Each row is a point. Each copy is the shape, with its points in the same order, stretched, turned, moved and blurred by noise. Say if it was mirrored as well.
In the rows, 128 means zero.

Shape (7 x 3):
[[127 176 162]
 [ 78  46 136]
 [ 78 125 106]
 [ 82  42  80]
 [115 162 134]
 [184  90 169]
 [131 147 145]]
Copy 1 (7 x 3):
[[116 130 176]
 [ 52 111  69]
 [108 150  94]
 [ 91 118  23]
 [124 135 144]
 [108  48 139]
 [118 116 147]]
Copy 1 is: only turned
Copy 2 (7 x 3):
[[145 175  92]
 [ 96  49 105]
 [ 79 110 139]
 [ 88  32 160]
 [126 151 117]
 [202  88 100]
 [141 138 109]]
Copy 2 is: mirrored
Copy 3 (7 x 3):
[[101  73 141]
 [140 173 226]
 [ 72 152 143]
 [120 216 181]
 [ 91 106 130]
 [214 103 183]
 [117 100 142]]
Copy 3 is: mirrored

Shape (9 x 6):
[[ 96 114 124  56 220 138]
 [119  99 180  98 178 149]
 [100 172 141 195  83 123]
 [ 94 156 121 110  88 126]
 [ 81 145 100 123 190 174]
 [ 53 114  95 138 167 113]
 [133 115 106 184  91 112]
 [212 168  82  77 151  69]
 [120  97  37 196  85 140]]
Copy 1 (9 x 6):
[[104 138  13  66  95  80]
 [118 138 109 101 115  47]
 [ 87 104 211 141 171 158]
 [130 111 144 124 114 155]
 [ 68  96  59 114 149 103]
 [ 94  80  75  64 152 107]
 [148 122 177 115 185 123]
 [162 244  87 109 115 171]
 [184  88 141 116 209 124]]
Copy 1 is: mirrored
Copy 2 (9 x 6):
[[106 143 127  65 194  46]
 [103 126 159  67 196 112]
 [132 171 151 156 133 182]
 [118 149 169 133 115 111]
 [159 179 124  90 178  88]
 [151 149 126 147 188  81]
 [151 121  94 168 125 172]
 [ 62 129   9 116  89 125]
 [220 115  59 191 105 153]]
Copy 2 is: mirrored

Shape (11 x 8):
[[111  95 104  91 164  33 136 116]
 [ 73 131 116 113 137 111 102 145]
 [127 142 139  90 198 186 126 133]
 [ 81 179 114 145 161  92  76 107]
 [ 68 164 187 126 126 109 146 105]
 [ 87 149 139 161 145 123 140 123]
 [182 105 182 162  90  95 119 156]
 [133 131 107 163 130 127 111  69]
 [134  33  70 140 171  93 100 144]
 [170 133 161 148 105  98 206 129]
 [151 110 116 124 116 126  96 148]]
Copy 1 (11 x 8):
[[ 94  72 177  85 172 177 143  90]
 [104 117 142 115 124 163 101 154]
 [165 128 104 121 161 122 156 180]
 [ 90 125 141 148 167 109  90 120]
 [ 77  78  70 172  97 137 173 141]
 [112  96 142 141 107 106 157 134]
 [175  72 115 125  45 142 100  48]
 [142 162 180 154 129 127 154  96]
 [179  99 249  67 151 170 103 123]
 [143  78 105 106  61 111 215  61]
 [161 133 147 100 106 162  92  98]]
Copy 1 is: mirrored
Copy 2 (11 x 8):
[[106 185  93 134 203 140  86 214]
 [111 132 100 117 134 180  75 176]
 [151 122 153 121 176 229 147  86]
 [112 170  50 126 134 171  47 127]
 [ 74 177  82 107 110 154 143 151]
 [ 98 136  83 159 127 160 119 137]
 [128  90 112  99 146  42 161 166]
 [113 161 117 171 141 109  79  96]
 [ 96  96 134 188 218 148  68 178]
 [139 135 118 148 149  70 194 172]
 [150  99 134 115 153 117 107 161]]
Copy 2 is: mirrored
